Each row is a point. Before rounding, the points of a table are all equally far from one centre. They may lie mostly on one side of it. Where is the centre, to within rounding?

Points, 7 rows:
[[ -7  60]
 [-38  32]
 [-27  53]
 [  3   1]
 [-33  46]
 [-19  58]
 [ -9  60]]
Centre: [-8 30]

Points, 14 rows:
[[ -6  10 -15   3 -27  10 -30  22  10 -20  14]
 [-21  -4 -14   5 -23  22 -10   6  25 -11  19]
 [-19   5   9  20  -6  19  14 -10   1 -10  14]
 [ -4  -8  13  13 -38  20 -35  -6 -24 -10  32]
 [-21  -2 -10   2 -16  53 -35 -16   5 -32  11]
 [ -9  -4   5  12 -21  20 -42 -16  21 -27  29]
 [ 14 -15   1  -4  -7  56 -24 -33 -24 -10  15]
 [ 33   6 -11  20   4  40 -25 -21  13 -18  13]
 [ 36 -17   3  -5 -30  39 -22  -2  -1   3 -17]
 [ -7   3  22  15 -14  60 -19 -23   8 -21  13]
 [ -6  17  12  33 -12  37 -47  -1  -8 -23  -1]
 [ 16  16 -11  23 -11  36 -13   0 -21 -19  31]
 [-13 -17  17  20  12  22 -22   2   0 -18 -18]
 [ -4  -5  -5  13  14  21 -50   2 -21 -13  -7]]
Centre: [  4  -1   2   4 -14  25 -21 -10  -3 -10   3]

Points (29 x 24):
[[  6  38  -2   3  -7 -13   5   1 -10  -9 -45 -16 -14   4 -16 -16 -28 -24
   20  -6  -4 -18  22  26]
 [ -1  10  11   1  -7   3  -4  -5  12  11 -11 -48   2  23  12  13   0 -32
  -16   1 -45   0  37  15]
 [ 26 -29   9 -19  36  -2  12   0  -2  24 -19 -30  -1  -8   2 -14 -19 -14
   22   3   5   3  21   7]
 [ 26   6   0  -7  21 -19  17  -3 -14   5  16 -32  23  28 -14  -5   3 -31
   11   6 -29 -25  34  37]
 [ 17   0  -4  13  19  -5  20   1   0  18 -22 -33  23  27  17 -12 -24 -10
   11   9  -3  -9  60  14]
 [ -1  10   3 -17  24 -25  17   7  18  23 -25 -36  -3  27  15  16 -19 -28
   -9  20 -31 -10  42   1]
 [ -2 -19  53  -9  29 -10  17  -4  13   0 -14 -29 -20  26 -13  -7 -28 -20
   -7   1 -19   3  31  44]
 [ 34 -19  -8   4 -10   8  -9 -16  12   6 -12  18 -10  12 -10 -37  -7 -24
   -7   3 -43  -9  22  10]
 [ -6  -4  22  15  -8   6  19 -16  -1  15  -2 -40  -9  18 -26   8 -27 -28
    4   2 -22  -3  41  22]
 [-21 -11   7  18   7 -37  11 -14  29   1  -9  -2  -9  18  23  -3   2 -49
  -20   2 -15 -33   6  21]
 [ 25  23   3   5  22 -12   2   5   2  21 -19 -40   1  23 -22   9 -36 -33
   32  -2 -14 -22  10  19]
 [ 26  -6   3  -4  -1 -18  29 -25  15  17  -6 -18   2   8 -10 -31 -20 -60
   -9 -13 -24   1  14  13]
 [  1   2   9  -1  -6 -26  18 -14  -3   1 -26  -4   2  -4 -16   6 -22 -49
    3 -16  -3 -30  23  46]
 [ 12   4 -22   1  32   9  25  -7  18  -8 -11 -18   4  26  16 -11  15 -27
   38  -6 -18 -31  25  25]
 [ 12  -4   2  23  19  -6  12 -21   7  14  -5 -31 -25  45  10  20   7 -41
    2   9 -34 -12  22  23]
 [ 10  12  19  17  53  -2   3  -9  15  -3 -26 -31  19   8  -1  -1 -15  -3
   -4  14   1 -16  25  34]
 [ 18 -21  -5  17  51 -15   3   6 -10  16  15 -12   6  -7  17 -25 -20 -19
   -4   6 -10  -7  25  29]
 [ -4  10 -11  18  24  17   0   0  10  -5 -13  -7  17  11 -30   7  -8 -33
   34   3  -9  -6  28  35]
 [-15  -9   5  28  -9  10  -5  12  27  24   9 -13   8  26   5 -10 -29 -37
  -21  -6 -26 -17  10  11]
 [  5 -23  -2   5  10  -6 -10  12   2  14  19   1  22   5   3 -10   8 -55
   10 -17 -26 -17  14   1]
 [ 27   2   4 -10   9   5  10   4  30  -2  -3   1  25  27 -13  -4  -4 -38
  -18  23 -32 -38   6  24]
 [ 20  -5  -3  10  -1   8   9  10  -9  24 -17 -22  16  23 -23  11 -10 -49
    3 -11 -24   7  27  21]
 [-22  -2  -2 -32  29  -6  11  -5  26  27 -18 -33   2   3   6 -16 -16 -19
   11 -12 -34  13  32   6]
 [ -1 -23  -8  24  -4   6   1  -4  20  17   1 -16  -4  41  -2 -11  -8 -16
   10   2 -33  22 -14  24]
 [ -1  31  -6  -4  30 -17 -18 -32  40  16 -12  -5  13  19  -8 -14 -18 -23
   20  14   2 -19  18  23]
 [ -3   0  10   9  -1   6  11   5  -1   0  12 -46 -19   9   2   2  -5 -16
   31  20 -35  -6  40  21]
 [  1 -31 -16   4  18 -17  10  -4  18   1 -10 -32  -1  25   4  -5  -9 -39
   22  -6 -52 -11  47  11]
 [ 19   6  16   5   8 -26  -2 -23   8  26 -17   1  27  40   9 -21   4 -37
   12   0 -46 -16   0   2]
 [  4 -20   2  -5  10  -2 -26  11  -5  10  -1  -7   1  -3   0 -19 -10 -11
   30  -3 -33  -4   3  57]]
Centre: [  4   0   9  -2  14 -10   2  -1   9   2  -9  -7  -5  22   3 -12 -13 -20
   5  -1 -15 -10  17  17]

Points (30 x 24):
[[ 11  23 -14 -32  -2 -27  19 -10  34   1  -8 -10  -7  16   0  -9 -24 -25
   22  14  24  -3 -23   3]
 [ 11  13   1   6  -8 -29  22   0  26   0 -13 -21   5 -21   8  18 -14 -34
    6  24  39 -13 -17  13]
 [  3  11 -16  -9 -29 -38  26 -16  44  11   4   9   8   3  18  13   3 -35
    9   5  42 -17 -22   5]
 [  2  38  16 -16 -14 -24  19  13  49  -9   1 -12   9   8  14 -22 -13 -41
   14 -27  36 -29 -17 -12]
 [  8  17  -2 -26 -11  -9  23   1  53   2   2  -7  21  -8  15  14 -14 -31
   16  -8  42 -19 -39 -17]
 [ 20   9   6 -17  -2 -17  21  -9  53  24  -5 -10  22  10 -11 -16  27  -5
    6  -5  30 -14 -29 -21]
 [ 31  -7  17 -28   2 -17  17   6  60   7  -1 -14  -4   6  21   2   6 -39
    9  -4  33 -22   4  -4]
 [ 29  17  19  -3   7 -45  47   8   7   2 -16   8   6 -10  -6 -10  -3 -18
   16   8  15 -20 -13  10]
 [ -7  36   3 -27   4   7  26 -21  44   5   6 -12   4   8  16  -4  -2 -28
   45 -21  11 -14 -23  15]
 [ 41  21   5 -11 -14 -41  29   9  31   4 -20  -2  10  14  16   9 -26 -34
   19  -5  17  -5  -3 -13]
 [-24  36  40 -18 -17 -31  27 -25  47  10  -6   2  31  -1   2  19  -5 -26
   22  -4  53   0  -2 -20]
 [ 27  28  28 -28  10 -26  12  49  42 -15  -5 -17  -7 -12   4  -3   8  -9
   21 -14  28   1 -16   2]
 [ -2  30  26 -16   9 -15  18 -18  36  11  -8 -23  30 -26  21 -11  11 -29
   17  -1  23 -12   9  -5]
 [ -4  13 -17  -9  -4 -35  22 -15  36  12   5 -10  21  15  12   0 -28 -36
   21 -23  23   2 -27   2]
 [ -1  51  12  -5 -19 -13  43  19  22 -35  -7  -7  17 -14   9  -5 -26 -37
   20 -13  28   3 -31  -2]
 [  1  19  -7 -15   4 -10  21 -16  28  -2   0   7  25   6  16 -20 -13 -47
   34   9  20 -18  -3  15]
 [  1  10  19  -3   5 -12  42  17  21 -16 -17 -14   8  -3  20 -25 -10 -13
   34 -20  37 -42   3  15]
 [-15  27   4 -20  -3 -34  38  15   3  20   0  13   0   3  27 -20 -11 -22
   22  -8   6 -23 -24 -15]
 [ 25  29  21  31   2 -35  25   0  31 -14  -5   8   2 -12  20 -17  -3 -37
   19 -20  36  -7 -27 -15]
 [ 13  13  13 -22  22 -37  23  16  57   1  13  -7  -2 -11  -8   4   5 -28
   18  17  35 -11  -4 -21]
 [ -7  29   0  -5  29 -40  11  16  18 -20   2  17  22  -7  11 -15   3 -23
    1   6  26  -2 -28 -20]
 [ 11  13  22 -33 -14 -30  23  25  34 -13  30   6   8  -5   4 -32  -8 -23
   28  22  25 -25 -10  -2]
 [ 10  13   7  13 -28 -14  -8  14  47  -1  13 -36  18  -8 -12 -26  -9 -15
    0  10  37  11 -26 -15]
 [ 21  19  13 -16  -7 -27  37  -2  19 -30 -23 -28   8  -7  15 -14 -22 -28
   28  -1  17  -2 -12  10]
 [ 22  52   5  -6   9 -20  11  33  15   6 -12  -3   7  -8  14  -7   5 -22
   12 -16  33  -3 -18  11]
 [ 24  20   4   7 -29   9  48  -4   5  -7  11 -13   2 -21 -19  21   9 -18
   26  16  37  -8 -39 -20]
 [  6  23  -4 -27 -12  28   6 -32   2 -10   4  -8  16  -7  25  11   0 -25
    8   4  42   2 -20   5]
 [ 12   6   5  -4  -4 -50  14   3  39  -6 -11 -16  19  24  -7 -26   4 -21
   41 -21   3 -12 -20 -10]
 [ 33  21  26 -13 -17 -33  30  26  33  12 -19  17  12  13  -7  -7 -27 -27
   14 -22  23  13  -3  27]
 [ -4  36  13  -6 -28 -21  32  -3  15 -18 -25 -43  -8   6  -3   8  -3  -6
   21  22  22 -25 -16 -15]]
Centre: [ -9   5  22   3 -17  -1  19   6  22 -11   9   8   0   8  -1   8   4  -5
  13 -12  15   8   3  -9]

Points:
[[ -4  37  11   5  18 -22 -30  24   0   2  -6  -9  -3  -9  12  -6  25   6
   -6 -19 -28 -19 -35  13]
 [  2  37  19  -1  24  -4 -13  21   3  -8  27 -13 -19  -3  33 -20  -1 -20
   -4 -15  10 -12 -12   5]
 [ -4  60   5   1  19 -11   4  19   0   7 -11 -17   7 -11  20  -5   6  -2
   -5 -21   5 -30 -18  18]
 [-12  50  27 -18  16  -3 -10  -2 -20   4   7 -20 -12  -3  17 -15  13  -1
  -11 -15   8 -27  -4  13]
 [ -2  38  22  -1  29   2 -15  34   3 -10   7 -12 -12  -7  35 -15   4 -19
    2  -2   4  -2 -19  18]
 [ -9  33  -5  -4  19   0  -4   3 -15  13  18 -22  -5 -19  18  -8  22  -3
   11 -15   3 -22 -22  -3]
 [-15  31  32   4   3 -12  -4   8 -17 -12   2 -18  -4   7  22 -19  32 -13
   -1 -10   2 -23 -27  23]
 [ 15  24  14 -19  26  15 -13   5 -20   2  23 -12 -11  -9  10  -6  23  11
  -18 -22   5 -16 -20  31]
 [-12  49  13  -5  14  -3  -5  31  -4   6   3 -32   5  -2  15  -9  14  -9
   -3 -36 -12  -7  -1  10]
 [-15  14  28 -11  10  15 -12   6  -8  -5  -4 -26 -20 -15  22  -8   5 -14
  -21 -18   3  18 -22  15]
 [ -3  17  13 -14  15   7 -10   5   6  18  26  -9 -23 -10   6  -7  -2  -4
    3 -25 -11  -6 -21  20]
 [-22  42  16  11  15   3  -6  26  -6   7  10 -19 -21 -14  18  -9   6 -14
    6 -13  -4 -28 -29  16]
 [ 26  25  25  -8  16 -10 -15  14  -9   4  17 -16 -15 -29  23  -8  18   6
    2 -18  16 -35  -6  21]
 [-12  29  16   1   8   4  -3  28 -23  10   6 -10  23   3  34 -22  18  12
  -14 -32   3 -17   2 -12]
 [-17  27  16 -12   5   2 -27  21  -7   2  18 -17 -31  -3  19 -18  19 -15
    5 -21  -2 -16  -6   6]
 [  9  21  11   8  11  -1  10  18 -25  -6 -12 -14 -27 -13  43 -23  -1  11
  -11 -25   3  -4   2   7]
 [-26  21  19  -2   5  -1 -12  27 -21  -1   9 -24 -32  -2  19 -19   9 -11
   -2 -16 -12 -10 -22  15]
 [-11  41  13  11  27  10 -23  23   5 -12   5 -25  -9  -8  23 -27  15   3
  -11 -21  -5 -16 -19   7]
 [ -4  23  39   5  33 -21  -7  31  -7  -8  -5 -17 -13   6  25 -16  11 -18
   -1 -25   4  -4 -37  -1]
 [-10  23   9 -12   4  -6  -4  25  -6  17   4 -14  -8 -15  12 -11  36 -11
   -9 -21   3   7 -31  -6]
 [ -8  19  17  -5  29  -6 -21  13  -4  -7   6 -30 -14  -8  17  -6  16 -12
  -23 -17 -27 -41 -21  10]
 [  2  42  18   0  17   8 -21  26   0  10   8 -19 -16   9  14 -25  17  13
  -16  -4  21  -9 -16  10]
 [-10  20  20  -5  10 -20 -10  28  -9 -12   3 -18 -12 -26  41   1  10 -12
  -13 -16 -13  -9  -4   1]
 [-17  39  22   3  33 -11 -13  25  -5  -8   3 -19  -7 -25  21 -11  18 -13
    1 -13  13 -24 -29   5]
 [ -3  35  13  -3  16  19 -30  19 -21  17  12 -24  -6   1  24 -14  35  -2
   -3  -8   5 -14 -24  19]
 [-19  37  18 -12  19  16 -13  33   0   2   3 -27  -3   2  18  -2  23  -7
  -15 -26  14 -22 -15  20]
 [-12  27  22  -3  18   8   1  24  -9  16  -3 -15 -24 -15  21  -7  28 -18
  -29 -27   4  -1 -31  -1]
 [-10  18  25 -17  -5   4  -8   6  -4  -6  -1  -8   2 -24  24 -24  15  10
  -10 -24   0 -12 -27  19]
 [ -1  34  24 -15  32 -17  -6  19 -16  -3 -11 -30 -20 -13 -11 -20  20 -10
  -13 -19  20  -7 -23  16]
 [-17  32  37  -8  16   7 -14   9 -15   7   6 -32  -5 -12   1 -15  12  -1
  -11 -33  -5 -21 -26  -8]
 [-18  38  10  19  20 -12  -3  24  -2   6  -2 -12  -6   8  29   3  10   2
   -6   0   6 -25 -36  18]]
Centre: [  8  10  13  13  15  -1 -18  15 -19   6 -10  -2   3  -3   3  -6   3 -14
 -11 -18   5 -15  -6   9]
